Each row is a point. Any point is a mix of the corners, with weights that add up to 1. It lies inside the corners' shape when no weight is negative. Is each point inside? If not, which corners have a negative weight?
(in the rows, 128 means zero)

Corners:
(1): [236  80 162]
(2): [ 81 191 113]
(3): [ 78 144 152]
(4): [ 76 123  97]
Points:
[151 102 151] -> outside (2)
[157 115 135] -> inside
[ 93 112 125] -> outside (2)
[149 133 123] -> outside (3)
[ 30 202 109] -> outside (1)
[139 140 113] -> outside (3)
[179 103 145] -> inside
[ 83 138 137] -> inside

Corners:
(1): [144  17 161 110  85  79 144 141  85 170  82]
(2): [167 126 160 132 141 220  88 192 109 116  98]
(3): [ 94  93  69  90 150 131 145 168 130 153 136]
(4): [122 132 151  97 131 228 111 153 162 121 222]
(5): [138 132 142 107  38  34 153 157  92 119  73]
(6): [ 81 104  85 236  80  63  81 221 142  96  71]
(7): [125 106 146 146 126 140 104 119  64  89  83]
(8): [128 151 172 219 114 138  89 122  90 149  66]
(9): [123 127 157  94 116  98  68 141 195 113 116]
(10): [140 104   7 153  90  56 120 137 111 130 131]
(11): [173 118  44 136 141  64 204 132 106 108 190]
(12): [130  93 137 116 108 179 139 130 151 114  80]
Points:
[137  83 134 127 106 104 122 151 117 134 104] -> inside
[146 106  95 138 109  76 157 151  85 127 132] -> outside (9, 12)
[130  90 121 122 108 125 127 159 123 124 120] -> outside (8)
[128 120 127 154  89  94 120 138 123 113 113] -> outside (2, 3)
[115  90  93 146 103  94 139 141 108 137 112] -> outside (2, 9)

Corners:
(1): [109  96 102 102 154  90 131 101 109 122 163 140 162 113 129 191 199 117
 161  73]
(2): [178 111 113 184 119  72 206  99 151 139 188 132 168 134 150  82 193 120
 206 165]
(3): [153 179 249  86  63  97 169 174 119  73 209 115 138  96 113 160 181 143
  96 112]
(4): [ 58 145 161 108 102 103  54 154  92 118  89 165  85 186 142 123 171 140
 131 146]
(5): [135 171 177  71 149 146  91 172 120 196  48 190 132 151  76 126  96 163
 125 136]
(6): [132 176 160 131 100 147  97 136 102 142 142  66 158 198 108  64 137 194
 137  99]
(7): [ 84 137  84 102 100  76 150 152 101 137 134 139 132 115 165 140 140 140
 120 161]
(8): [185 128 100 127 130 130 120 127 188 105 194 171 116 152 160  95 188 224
 154 208]
(9): [175 105 155  50 132  72 184  69  64 155  98 134  95 141 152  33 176 126
  80 138]
(10): [167 154 139 180 154 214 181 127 127 169  67 141  54 131  77 163 187 158
 113 164]
(11): [ 67 157 137 139 173  35 156 118  92  34 116 174  78 147 124 121  82 100
 104 170]
(12): [ 94 121 133  97 164 194  90 147 112  87 116 140 178 113  98  48 240 117
  98  70]
(13): [140 216 111 149 132  91 150 138  63 220 217  83 113 159 108 119 144  79
 141 110]
(14): [ 73  58 181 149 113  87 139  61  38 104 163 160 118  98  92  87 115  88
  73 179]
(15): [131 153 193 123  79 122 142 159  77 165 156 108  54 100  51  66 121 195
 160 160]
(16): [ 61  79 178  72 173 129 144 126 163  60 103 186  85 109 177 129  79 110
 118 147]
(17): [ 71  95  99  69  94  51 119 114 221 141 157 160 116  92 105 164 136 110
  97 126]
(18): [198 112 107 114 122 111 111 154 132  92 120 149 104  92 183 161 179  99
  88  65]
(19): [109  40  79  80  46 144 120 125 164 101 175 143 123 195  65 144 134 141
 166 199]
(20): [ 99 132 169  17  55 139  97  26 128  51 127 143 186  99 103  84 160  87
 115 140]
(21): [119  80 126  54 110  92  71 118 138 109 123  66 173 138  98 181 131  81
 157 199]
Points:
[121 125 144 109 117 101 132 125 106 123 129 137 119 127 121 123 149 110
 119 127] -> outside (8)
[118 128 127 101 128 101 131 118 129 112 130 157 117 138 134 129 151 102
 108 151] -> outside (1, 6, 15)
[128 122 150 109 118 116 132 118 124 112 141 141 121 129 114 121 154 125
 124 137] -> outside (7)
[ 77 107 171  87 101 102 110 119 122  72 122 155 129 137 107  76 129 139
 112 178] -> outside (1, 10, 13, 18)
[ 86 117 139  92 104  92  99 136 117 110 154 133 145 132 112 134 136 105
 136 127] -> outside (8, 9, 10)
[152 104 103 113  87 111 142 101 131 131 187  97 159 105  94 116 195 116
 122 130] -> outside (4, 5, 11, 16)

Corners:
(1): [141 138 143 107 116 156 139 127  74 147  72 124  92 180 123 176 146  95
 106 114]
(2): [106 156  89 138  90 136 135 126 130 139  85  78 136 211 111 110 108 124
 168 132]
(3): [147 176 138 138 132 163  80 117 165 126 108 136 102 167 156 139 118 101
  80  85]
(4): [141 146 171 121  99 143 166 132 171 113 160 122 128  61 139 184 125 174
   7 146]
(5): [122 165 222 178 122 115 130  86 138 166 137 130 167 163 106 153 164 112
  80 146]
(6): [113 190 142  67 117 177 156 126 102 128  95 100 142 107 102 120 115 124
 127 208]
(7): [114 155 178 143  88 117 114  94  62  63 142 132  93 131 123  87 158 144
 189 151]
(8): [171 181 171  73  69 145 158 160 101 171 108 112  73 111  97 123 132 149
 132 161]
(9): [139 157 163 149 114 183 123  85 104 117 121  48 122 157 115 146 154 117
 110 139]
(10): [121 166 129 158  99 100  94  54 180 111 121  82 165 182 161 147 209 188
  99 132]
(11): [107 124 198  94 107  96 168 112 165 137 146 112 126 127 133 109 136  74
 107 116]
(12): [190 115 214 147 150 102 188  88  91  93 115 158  90  85 119 152  80  80
 142 106]
(13): [140  98 184 144 102 153  73  99  91 172  93 134 160  86  94 144 123  81
  99 157]
(14): [143 152 131 107 123 170 129 130  74 126 173  94 123  73  96 138 161 134
 141 148]
(15): [112  83 163 176 146 145 140 109 145 105 114 136 119 144 136 126 181 140
 112 140]
(16): [135 163 176 145  76 159 143 125 147 123 134 110 176 122 172 136 156  48
 153 141]
(17): [ 91 188 146 133 124 150  86 136 162 118  70  77 115 118 137 157 107 130
 111  95]
(18): [100 140 153 148 139 120 117 107 107 144 144 128  77 108 159  94 147 100
 104 171]
(19): [133 145 126 134 151 130 104 139  95  98  71  88 100 163 111 103 181  90
  68 133]
(20): [157  97 117 120 112 121 182 135 129 166 110 146 149 134 223  63  93 195
 115  92]
(21): [113 154  98 155 109 155 141  62 167 160 100  82 170  83 140 105 121 140
  77  67]
Points:
[128 142 166 130 120 138 131 113 124 120 124 113 132 128 132 126 137 112
 114 145] -> outside (1, 8, 21)
[133 167 136 115 106 144 133 121 122 124 109  99 113 133 136 125 126 122
 122 123] -> outside (5, 13, 15)
[143 148 127 109 105 161 141 127 115 124  97 106 127 125 133 130 125 141
 123 130] -> outside (5, 11, 18)
[147 137 199 154 125 126 121 100 133 105 156 127 116 118 132 135 169  98
 101 144] -> outside (1, 2, 6, 17, 20, 21)

Corners:
(1): [145 123 112 126 178 145 119 124 148 132 139 116 118 112 115 165 144 197
 116 112]
(2): [121 134 195 131 134 137 134 129 132 139 124 128 118 126 112 117 124 133
 147 198]
(3): [135  95 103 118 108 144 123 249 156  90 141 106 112 165 143 138 128 121
 137 120]
(4): [121 131 111 147 136 133 114 139 147 123 105 108 105 163 122 119 159 142
 148 115]
(5): [118 112 108 152 119 134 117 107 127 131 150 121 116 144 119 138 138 134
  82 137]
(6): [115 152 104 139 132 129 109 111 141 124 153 116  96 110 100 128 135 157
 149 145]
(7): [127 115 156 142 110 142 150 101  90 123 123 111 132 156 119 176 144 132
 154 109]
(8): [119 124 163 138 127 136 117 169 146 145 148 119  91 165 114 112 155 143
 141 104]
(9): [108 145 138 149 126 152 124 137 145 126 128 114 105 140 111 169 137 126
 118 104]
(10): [111 145 107 136 112 134 161 146 148 129 153 119 102 114 119 132 140 130
  83 120]
(11): [128 124 138 133 104 190 140 113 143 131 127 118  95 100 108 133 149 147
 147 128]
(12): [154 140 181 132 188 132 132 123 108 104 147 135 110 152 105 126 118 118
 103 125]
(13): [112 129 134  52 216 116 137 100 146 117 137 143 119 156 135 151  77 135
 106 114]
(14): [118 152 102 138 106 134 145 118  60 138 105 119 130 119 130 134  76 117
 121 118]
(15): [103 114 115 143 149 141 138 119 152 110 134 115 137 104 143 132 117 120
 135 120]
(16): [143 108  91 136 138 131 115 116 138 134 141 129 205 149 118 144 133 123
 151 135]
(17): [131 145 106 141 111 146 132 132 123 123 139 132 104  92 153 135 144 113
 124 136]
(18): [133 144 139 132 112 131 127 119 134 112 130 128 122 141 107 131 130 172
 113 105]
(19): [148 133  98 158 110 146 145 103 146 126 150 120 128 116 149 156 120 149
 151 140]
(20): [144 122 116 156 144 135 147 147 117 111 152 173 111 139 123 129 116 138
 101 138]
(21): [105 140  89 115 112 171 128 117 100 124 127 109 221 174 122 138 122 157
 137 122]
Points:
[121 133 120 134 127 141 136 129 132 124 139 121 123 132 121 138 132 139
 120 123] -> inside
[123 135 128 123 138 146 141 133 132 119 137 126 120 124 127 142 118 139
 128 122] -> outside (4, 5, 16)
[122 124  98 151  99 154 133 133 128 123 130 112 144 127 127 149 138 141
 138 128] -> outside (8, 12, 13)
[125 137 130 154 109 148 133 138 124 122 131 116 104 130 120 140 139 142
 127 121] -> outside (13, 16)
[138 131 128 118 119 143 140 118 102 133 116 116 150 135 125 138 114 133
 129 142] -> outside (6, 8, 9, 15, 20)
[123 129 125 133 134 147 132 128 133 126 136 121 121 130 123 139 131 138
 129 128] -> outside (18)

Corners:
(1): [143  94  73 163 146 172 147 100 100 113  94 142 135 116  77  69 148 141
 170 160]
(2): [126 108 180 133 127  63  61 127 123 131 132  99 132 186 128 176 119 110
 100  64]
(3): [180  93 132 113 212  96  68 122 120 156 165 148 117 147 164 185 176 124
 106 184]
(4): [105 218 125 156 144  74 148 174 170 181  84 129 117 193 133 124 127  80
 152  85]
(5): [ 66 166 126 121 112 173 181 135 195  60  84 140 132  61  74  24 206 149
 154 165]
(6): [113 156 201 132 123 150 166 152 168 195 112 117 127 176 191 165 111  77
 121  57]
(7): [133 149  94 203 155 153 157  81 126  93 148 138 125 105 147  59 236 181
 136 106]
(8): [192 148 136  88 136 127  43  78  87  93  77 125 136 167 186 152 160 167
  93 176]
(9): [127 168  72 155 133 194 147 104 176  59 128 132 101  87 100  43 167  79
 112 105]
(10): [ 96 209 175 162 130 107 151 157 114 163 128 128  82 132 163 157 125  68
 215  78]
(11): [245 131 171  96 180 109  87 113  58 121 163 126 129 158 123 108 192 132
  81 158]
(12): [149 160 101 101 176 159 115 137  55 115 122 139 172 113 150 151 168 148
  68 128]
(13): [209 107 190 114 168 108  35 175  95  97 124 179 171 196 191 157 147 112
  93 133]
(14): [155 148 121 201 207 200 126 105 123  78 103  71 165  83  66 100 216 159
 130 170]
(15): [167 150  58 131 120 186 122 119 166 110  84 106 104  69  74  80 228 171
 162  92]
(16): [168 125 155  89 195 132  70 182  94 118 172  76  99 193 194 109 135 145
 118 130]
(17): [106 151 127 182  69  88 145 175 178 208 131  59 141 159 188 154 156  36
 183  84]
(18): [153 187 135 159 116 105 154 169 162 186 213 126 132 160 150 178  93 128
 163  95]
(19): [183 121  75 139 182 158 182 121 119  36 123 118 123 144 121 130 199 125
 130 137]
(20): [157 157 171 146 107 131  79 193 101 172 160 124  91 219 158 201 160 100
 105 132]
(21): [ 51 183 106 137 115 217 184  73 178  88 121 135 174 143  70  50 208 101
 214  92]
Points:
[158 161 139 150 137 121 115 121 112 143 133 150 103 176 146 157 147 108
 150  97] -> outside (5, 12, 14, 16, 17)
[136 138 126 148 140 141 131 125 128 126 123 122 130 143 130 116 161 120
 142 115] -> inside
[141 149 139 130 142 143 130 129 133 116 119 126 130 132 127 107 170 127
 131 133] -> inside
[188  94  85 138 180 191 141  37 140  15 110 162 161  73  63  68 209 204
 116 153] -> outside (4, 10, 12, 16, 17, 20)
[133 162 120 178 112 145 149 122 151 125 112 113 135 151 118 108 165  99
 169  91] -> outside (3, 5, 12, 16)
[129 146  97 160 147 125 146  94 144  92 105 140 157  88 102  82 208 150
 160 135] -> outside (6, 9, 16, 20)

Corners:
(1): [ 92 172 103  84 133 153 115 169 131 144 156 196 135 147 144  72 164 115
 124 105]
(2): [171 164  64 144  99  96 107 129  90 180 189 190 190 128 133 133 116 171
 170 128]
(3): [128  98 159 228 122 146  87 137 177 161 234  75  77 191   7 144 170  73
  81 153]
(4): [102  63 106 152 129 191 166 144 168 138  50 108  99  31 144 195  86 124
 134 167]
(5): [140 171  77 176 124 173  85 165 173 116  85  44 142 109 147 181 110 120
 149 137]
(6): [135 111 183 121 145 143 161 145 168 102  87 103  66  75 151 198  97 143
 162 207]
(7): [ 91 169  89 107 137  71 141 119  57 103 120 148 148 137  95  49 110  87
  73  98]
(8): [110 117 186 137 114 178 166 187 111  98  43 145 117  79  83 220  89 106
 122 175]
(9): [160 140 124 162 135 166 157  58 142 127  27  75  85 142 115 197 135 120
 172 122]
(10): [143 118  56 135 103 112 161 171  50  91 135 185 143 124 150  58 142 144
 119  57]
(11): [158  74 185 127 159 205 128  75 136 136 100  86 137  59 123 178  84 126
 141 100]
(12): [145 154 113 169 103 144 107 100 178  88 218 136 112 128  91 197 161  89
  69 116]
(13): [ 64 126 191 174 143 116 131 140 134 115  80 139  94  82 148 208  96  87
 199 109]
(14): [149 134  61  58  98  78 115 134 110 131 114 170 129 204 147  90  91 150
 111  59]
(15): [117 128 150 157  81 121 122 119  98 170 117 185 130 125 166  58  87 178
  76 101]
(16): [ 69  77 153 134  72 129 102 125  93 107  85  87  94 145 144 196 107 176
 159 151]
(17): [115 133  94 136 126 111 170 166 119 141 148 174 158 168  59  84 128 197
  62  78]
(18): [135 144  89  67 156  91 100 143  74 151 110 158  44 130 162 148 133 164
  74  86]
(19): [109 115 115 136 112  96 153 191  72 154 108 125 188 115 214 108 146 107
 108  97]
(20): [131 172 148 149  67 122 105 115 181 171 222  50  69 139  38 141 183  71
 107 108]
(21): [133 147 118 106 119  82  59 146 121 140 114 203 139  95  88 127 169 149
 149 122]
Points:
[138 138 167 179 117 139 102 150 177 169 176 117 111  70  83 189 133 112
 115 143] -> outside (1, 7, 9, 10, 14, 16)
[123 120 126 145 122 138 127 133 127 134 130 114 116 126 116 128 139 133
 104 121] -> outside (2, 8, 13, 14)
[120 137 116 150 120 112 130 144 142 121 125 133  89 140  83 134 127 107
  96 112] -> outside (1, 2, 11, 16, 19)
[137 113 115 139 121 137 159 127 126 151 163 135 144 136 109  93 133 130
  84  96] -> outside (5, 8, 13, 16, 18, 21)
[125 121 121 145 113 143 139 145 129 131 125 118 118 126 130 148 122 132
 119 115] -> outside (7, 21)

Corners:
(1): [197 136 116 156 139  96 103 165 104 119 124 113 158 142 104 140 125 104
  98 170]
(2): [102 150 127 135  84  86  96 115 138 101 154 147 135 160  71 162 120 249
 121 108]
(3): [107 148 122 166 127 111 145 137 147  95 152  23 123 148 112 161 224 107
 116 217]
(4): [117 146 148 174 112 193 110 145  68 220 105 148 149 156 168 151 145 131
  56 153]
(5): [ 89 151 117  35  93 102 146 172 152 100 160 148 124 114 165 142 119 142
 126 128]
(6): [ 94 131  92  45 107  90 145 109 173 113 120 147 136  51 159 140 100 138
 127 181]
(7): [105 151 156 118 133 106 161  84 114  84 156 159 117 102 156 143 111 174
 128 129]
(8): [219 126  32  78 143 116 154 146 132 112 150 155 120 140 128 143 107 133
 138  95]
(9): [ 95 125 126 151  96 111  91 134 152 115 130 151 122 137 157 136 107 122
 139 163]
(10): [100 137 128  74 108 142  56 124 147 103 138 167 106 123 112 141 180 220
 132  86]
(11): [107 112  90  93 105 135 155 154 149  85 128 162 111  75 145 155 117 124
 126  99]
(12): [120 136 135 124 153 101 142 123 129 113 120 153 106 141  61  94 112 123
 105 107]
(13): [ 97  99 142 120 132 132 159 121  78 131 139 123 172 151 150 133 122 150
 126 221]
(14): [157 131 131 145 101 114 145 165 140 150 156 126 104 106 101 104 136 110
 135 102]
(15): [102 122 118 136 147  83 152 162 118 162 139 136 142 125 156 161 114 122
 127  94]
(16): [108 126 144 123 120 104 147 160 139 119 120  33  95 132 139 151 119 130
 125 115]
(17): [126 152 115 131  93 178 136 158 137 141 119 163 183 118 143 125 112 120
 143 108]
(18): [ 97 121 128 128 114  96 129 157 124 115 116 145 145 138 132  57 116 173
  79  96]
(19): [110 142  52 126 122 181  83 146 139 100 184 132 166 112 138 133 119 174
 125 112]
(20): [ 95 151  69 109 118  82  97  69  26 128  80 153 116 106 140 139 102 119
 112 120]
(21): [107 145 161 144 175 113 145 151  53 113 128 166  99 137 134  83 122 216
 138 162]
Points:
[117 138 122 114 118 121 130 145 126 124 137 140 126 124 127 127 126 143
 119 124] -> inside
[118 133 117 117 117 116 124 136 115 126 130 150 133 122 133 128 113 151
 116 124] -> outside (3)
[120 134 118 155 143 164 152 135 112 118 169 157 130 149 106 121 160 203
 127  91] -> outside (1, 5, 6, 9, 16, 20)
[133 133 114 117 118 130 130 148 136 116 142 136 130 133 127 126 131 157
 118 130] -> outside (15, 20)
[111 137 114 110 116 115 112 125 112 119 127 144 121 119 128 132 132 155
 122 118] -> inside
[118 134 114 120 118 117 125 149 125 124 131 137 132 128 133 130 124 139
 118 132] -> outside (7)
[125 141 113 117 119 114 125 144 130 119 137 140 118 120 127 128 128 151
 123 113] -> outside (13)
[113 134 116 115 120 119 127 137 119 122 130 146 132 118 140 130 114 148
 124 134] -> outside (3)

Corners:
(1): [106 174 164 164 190 131 130 133 117 129 178 157 180 148  65 134 179 190
  97 204]
(2): [123 191 189  96 134 211 139 161  87  90  30  84  15 100 201  72  30 132
 128  83]
(3): [110 103 141 178 138 117  68  43 137 110 157 160 183 124 119  78 148 157
  92 246]
(4): [220 126 133 129 128 135 131  27  61 154 174 140 162 112 129 103 174 178
 166 187]
(5): [ 70 121 155 125 153 127 148 157 102  42 114  98  95  66 209 125 101 149
 148 113]
(6): [ 66 150  96 103 105  85  82 114 103 142 196 154 136 104 105 176  74  47
 169 107]
(7): [132 136 179 134  56 166 121 187  90  73  88 159  69 124 194 124 139 119
 114 105]
(8): [145 154 152 130 174 192 117 170 116  50  37 191  60 103 234 152  68 115
 184 154]
(9): [ 64 147 109 136 138  42 146  81 137 126  93 133 113 156  97 141 161  49
 162  72]
(10): [120 127 144  84 132 248 134 157 130  47  86 151 110  55 140  98 102 109
 154  91]
(11): [139 191 137 199 185 104 117 107 144 135 199 186 171  76 163  90 172 110
 104 173]
(12): [ 58 229  29 136  75 118 132 135 127 104 143 169 138 102 144 161 116 135
 184 112]
(13): [136 145 191 143 167 161 150 205  68  82  49 159 138 112 150  28  81 145
 172 127]
(14): [ 62 109 141 200 157 159 146  71 101 195 204 238 167 109 162 142 157 177
  76 172]
(15): [154  99 140 220 145 150  57 114 161 151 158 126 182 121 124 126 157 150
 121 128]
(16): [ 81 150  75  83 138 126 139 136 177 150 235 137 101 182 150 120 123  97
 180  96]
(17): [ 99 145  43 121 139 118 145 155 122 205 167 111 158 155 172 160 152  63
 140 172]
(18): [135 149 207 127 106 168 162 145 162 108  91 151  68  48 168 106  68 137
 162 189]
(19): [160  77 145 107 161 119  94 104 139 169 146 200 203 112 146 103 143 209
  49 137]
(20): [119 118  32 105 136  93 203 140 100 111 164 164  94 130  92 125  88 113
 125 107]
(21): [113  83 111 157 174  93  67  77  93 196 188 186 143  73  69  95 196 174
 126 197]
Points:
[126 126 127 141 160 143 111 133 103 141 160 154 143 116 141 122 137 134
 125 130] -> outside (3, 9, 12, 18)
[111 139 120 129 141 133 122 121 135 127 163 156 131 123 145 112 129 126
 135 139] -> inside
[118 143 133 142 141 123 126 117 114 130 142 149 127 112 148 117 124 138
 131 147] -> outside (10)
[114 156 142 128 136 158 125 140 107 111 129 164 123  99 166 106 116 140
 146 152] -> outside (9, 15, 20)
[132 138 152 155 148 129 128 110 118 126 134 165 128 117 149  96 134 174
 126 148] -> outside (6, 10, 17)

Corners:
(1): [166 171  86 160  88  75  98  55 240 120 130 123 172 102 175 124 141  98
 137 144]
(2): [211 166 113 182 111  82  78 120 152 157  93 139 213 101 137 158 131 158
 144 169]
(3): [176 201 138 134 100 121 117  78 208 112 114  50 147 116  97 104 138 188
 109 131]
(4): [ 92  95  39 154 211 118 142 186 145 175 166 147 165 190 118 213  76 149
  64 156]
(5): [150 129 168 165  81  72 152  91 185 146 111  85 166  48 145 165 147 119
 131 179]
(6): [ 57 113  72 103 126 151 166 204  96 130 181 190 127  99 138 147 131 138
 115 122]
(7): [ 98 118 162 140 197 152 131  89 120 132  97 140  47 137 132 155 163 152
 185  62]
(8): [ 69  93 186 133 140 166  70 110 108  93 153 100  88 152  68 134 181 111
 135 101]
(9): [ 55 100  65 148 126 188 199 211 112 179 132 200 118 214 134 158  83  95
 158 133]
(10): [ 64 119  72  78 141 191 150 217 123 138 131 152 143 162 157 249  98  82
 103 143]
(11): [164 120 111 184  88 121 113  93 183  73  92 164 147 139 142 174  99 150
  82 188]
(12): [ 53  81 177  74 180 136 125  71  74  99  82 134  97 137 117  80 124 117
 177  91]
(13): [ 98 102  48  88 118 170 115 199 134 209 183 136 101 194 147 214  56 148
 138 120]
(14): [101 126 169 131 164 174 113  98 102 153  95 157  80  78 100 131 106  98
 143 140]
(15): [124 156 160 164 137 106 124 126 182 116 149 172 227  91 147 145  92 144
 154 154]
(16): [102 149 195  83 151  68 147 100 141  92 108 126  27 135  80 145 136  93
 156  97]
(17): [125  91 171  85 153 174 140  39 109 104 155 147 116 159  66 129 175 100
 186  99]
(18): [198 165 176 136  96 130 103 131 191 155 131 142 164 150 204 121 157 136
 100 164]
(19): [ 93  88 218 107 121 145 125 102 117 160  96 180 111 124  76 129 156 121
 124  28]
(20): [200 116 114 147 144 117 109 150 238 117 110 108 163 111 132 115 133 138
 171 152]
(21): [129 116 183 150 167 161 154 125  72 113 135 124 126  85 132 129 114  87
 160  47]
Points:
[123 127 138 124 138 129 120 114 144 126 127 135 134 123 125 146 125 130
 137 126] -> outside (9)
[127 131 123 124 117 129 123 136 157 136 127 144 150 137 131 158 120 123
 118 150] -> outside (7, 21)
[170 136 106 158 139  82  73  88 200 130 116 118 169 134 148 184 126 135
 126 206] -> outside (3, 6, 9, 19, 21)
[134 130 145 128 136 128 113 108 154 122 119 125 132 115 122 140 134 134
 134 121] -> outside (9)
[113 115 135 131 137 135 126 120 138 137 123 141 116 124 127 154 130 115
 138 123] -> outside (3, 15)
[128 125 141 135 135 129 121 112 149 134 116 131 134 128 127 148 121 124
 137 130] -> outside (6)

Corners:
(1): [111 167 200 162 102 167 138 163 167 183 122 134 200 137 104 143 169 151
 102 133]
(2): [103 108 185 159 155 137 114 169 139 134  85  99 146 111 124 107 201 128
 106 125]
(3): [165 107  77 125 163 117 176  68 136  96 112 130 113  92 108 151 125 192
 160 111]
(4): [ 85 104 138 164 100 145 121 153 149 174   7 129 198 145  97 114 145 159
 102 159]
(5): [112 118 132 129 129 124 106 129 160  70 137 145 131  96 117 162 186 122
 129 118]
(6): [142  86 146 124 163 130 117 124 158 107 138 157 127 113 170 140 142  82
  96 128]
(7): [150 128 139 131 147 111 162  94  89 109  82 162 100  90 126 115 106 146
 122 120]
(8): [115 164 187 180 106 185  96 159 169 174  88  96 133  98  97 123  78 134
  98 108]
(9): [148 102 108  90 181 130  97 126 130  99 143 135 107 108 121 159 133 166
 146  64]
(10): [ 96 138 206 145 118 167 174 137 159 145  68 133 145 122 104 161 168 116
 124 153]
(11): [122 116 215 173 117 149 132 191 175 103  87 126 133 138 103  79 177 126
 105 137]
(12): [157 126 161 103 133 145 114 110 165  98 130 106 124 106 144 146 155 145
 124 121]
(13): [154 111  88 155 146 140 136 129 107 102 148 143  94 112 138 141 119 183
 161 179]
(14): [161  94 166 112 146  87 121 142 129 113 181 119  81 102 161 154 116 145
 157  93]
(15): [161 103 117 130 148 110 145 108 103 102 122 126  90 130  85 124 116 133
 135 142]
(16): [165 125 157 112 128 118 128 158 166  93  86 126 118  93  94 137 189 128
 126 131]
(17): [151  83 109  95 172 119 126 104 115  41 153 164 155  70 145 140 120 100
 152  99]
(18): [198 112  97 106 143 102 120 106 161  79 146 134  97 116 178 134 122 117
 177  79]
(19): [181 110 169 149 136 139  75 120 152 122 172 167 137 104 109 161 145 123
 141  66]
(20): [136 129 139 123 199 107 124  84 133  92 129 137 135  91 128 117 121 165
 167 135]
(21): [202 107 129 136 198  73 157  88 113  99 108 127 112 140 161 157 132 179
 136 115]
Points:
[141 112 142 131 149 125 136 121 135 108 111 136 130 109 125 137 150 143
 133 122] -> outside (8)
[152 110 127 119 165 107 135 119 120  81 155 143 113  94 133 140 118 146
 142 117] -> outside (2, 4, 10, 12, 18, 19)
[148 113 143 124 148 130 120 126 143 104 125 139 128 105 122 144 144 135
 136 107] -> inside
[152 117 153 134 148 127 121 130 143 113 126 133 127 118 121 133 131 137
 135 125] -> outside (2, 3, 5, 7)
[158 111 125 146 135 119 149 116 138 110 107 138 100 113 121 136 127 148
 137 129] -> outside (1, 2, 9, 12, 17, 20)
[159 102 130 126 157 116 131 114 125 106 128 136 121 111 121 133 135 155
 137 119] -> outside (5, 8, 10, 18)
[144 116 136 133 156 131 106 136 143  94 143 141 138 110 122 140 153 130
 133 111] -> outside (3, 4, 7, 10, 12, 14)
